Rows are points. Examples show where two turns around zero, p and q, send a point. Where does a point land after both, in the order given? Backwards means that the second turn is done in reverse. Each puzzle has new turns, and all numbers are rounded.

Turn p:
[0.07 0.53] -> [0.49 0.21]
[0.28 0.22] -> [ 0.33 -0.13]
[-0.10 -0.29] -> [-0.30 -0.06]
[-0.35 -0.58] -> [-0.68  0.00]
[0.10 0.13] -> [ 0.16 -0.02]
Turn q:
[ 0.04 -0.25] -> [ 0.10 -0.23]
[ 0.11 -0.56] -> [ 0.23 -0.52]
[0.06 0.52] -> [-0.06  0.52]
[-0.21  0.29] -> [-0.27  0.23]
Where do these land?
p, then q: [0.07 0.20] -> [0.19 0.09]
p, then q backwards: [-0.02 -0.86] -> [-0.83 -0.24]
q, then p: [0.05 0.31] -> [0.26 0.18]
q, then p: [0.11 0.17] -> [0.20 0.04]
q, then p backwards: [-0.20  0.18] -> [-0.23 -0.14]

Turn p:
[-0.05 -0.23] -> [-0.23 -0.02]
[-0.45 -0.06] -> [-0.19  0.41]
[0.50 0.30] -> [ 0.44 -0.39]
Turn q:
[0.03 0.29] -> [0.24 0.17]
[-0.33 -0.51] -> [-0.60 -0.09]
[0.30 0.22] -> [ 0.36 -0.08]
Where do these land?
p, then q: [-0.54  0.07] -> [0.34 0.43]
p, then q backwards: [0.05 0.14] -> [0.10 0.11]
p, then q: [ 0.48 -0.21] -> [-0.43 -0.30]

Turn p:
[-0.14 -0.33  0.17] -> [ 0.38 -0.09 -0.03]
[-0.11 -0.05 -0.61] -> [-0.29 -0.29 -0.47]
[ 0.29 -0.20  0.43] -> [0.36 0.40 0.13]
[-0.04  0.58  0.01] -> [-0.46 -0.01  0.36]
Turn q:
[ 0.41 -0.18  0.10] -> [ 0.11  0.45 -0.01]
[-0.28  0.32  0.64] -> [-0.74 -0.06  0.21]
[ 0.24 -0.40 -0.30] -> [0.52 0.19 0.03]
[-0.48  0.17 -0.15] -> [-0.08 -0.52  0.03]
[ 0.12  0.08 -0.29] -> [ 0.19 -0.04 -0.26]
Where do these land?
p, then q backwards: [0.63 0.44 0.04] -> [0.41 0.01 0.65]
q, then p: [ 0.44 -0.18  0.03] -> [-0.42  0.16  0.17]
q, then p backwards: [-0.37  0.33  0.27] -> [-0.23  0.41 -0.31]
q, then p: [-0.46 -0.36 -0.15] -> [0.49 0.35 0.02]
p, then q: [ 0.04 -0.14  0.18] -> [-0.05  0.18 -0.14]
p, then q: [-0.29 -0.10 -0.38] -> [ 0.44 -0.09  0.20]

Turn p:
[0.00 0.14 0.19] -> [ 0.16 -0.10 -0.14]
[ 0.37  0.52 -0.24] -> [-0.21  0.25 -0.60]
[-0.17 -0.74  0.18] -> [-0.05 -0.38  0.68]
[-0.20  0.08 -0.12] -> [0.11 0.21 0.06]
Turn q:
[-0.33 -0.12  0.42] -> [-0.18 -0.31 -0.42]
[ 0.29  0.30 -0.40] -> [0.13 0.17 0.54]
[-0.10  0.06 -0.35] -> [-0.21  0.21  0.22]
[ 0.35 -0.56  0.36] -> [ 0.48  0.14 -0.56]
[-0.22  0.32 -0.04] -> [-0.25 -0.21  0.22]
Where do these land?
p, then q: [-0.46 -0.21 -0.57] -> [ 0.06 -0.75  0.14]
p, then q: [-0.19  0.28  0.30] -> [0.34 0.25 0.16]
p, then q: [0.40 0.21 0.03] -> [-0.30  0.32  0.10]
q, then p: [ 0.25 -0.28  0.24] -> [-0.40  0.12 -0.17]
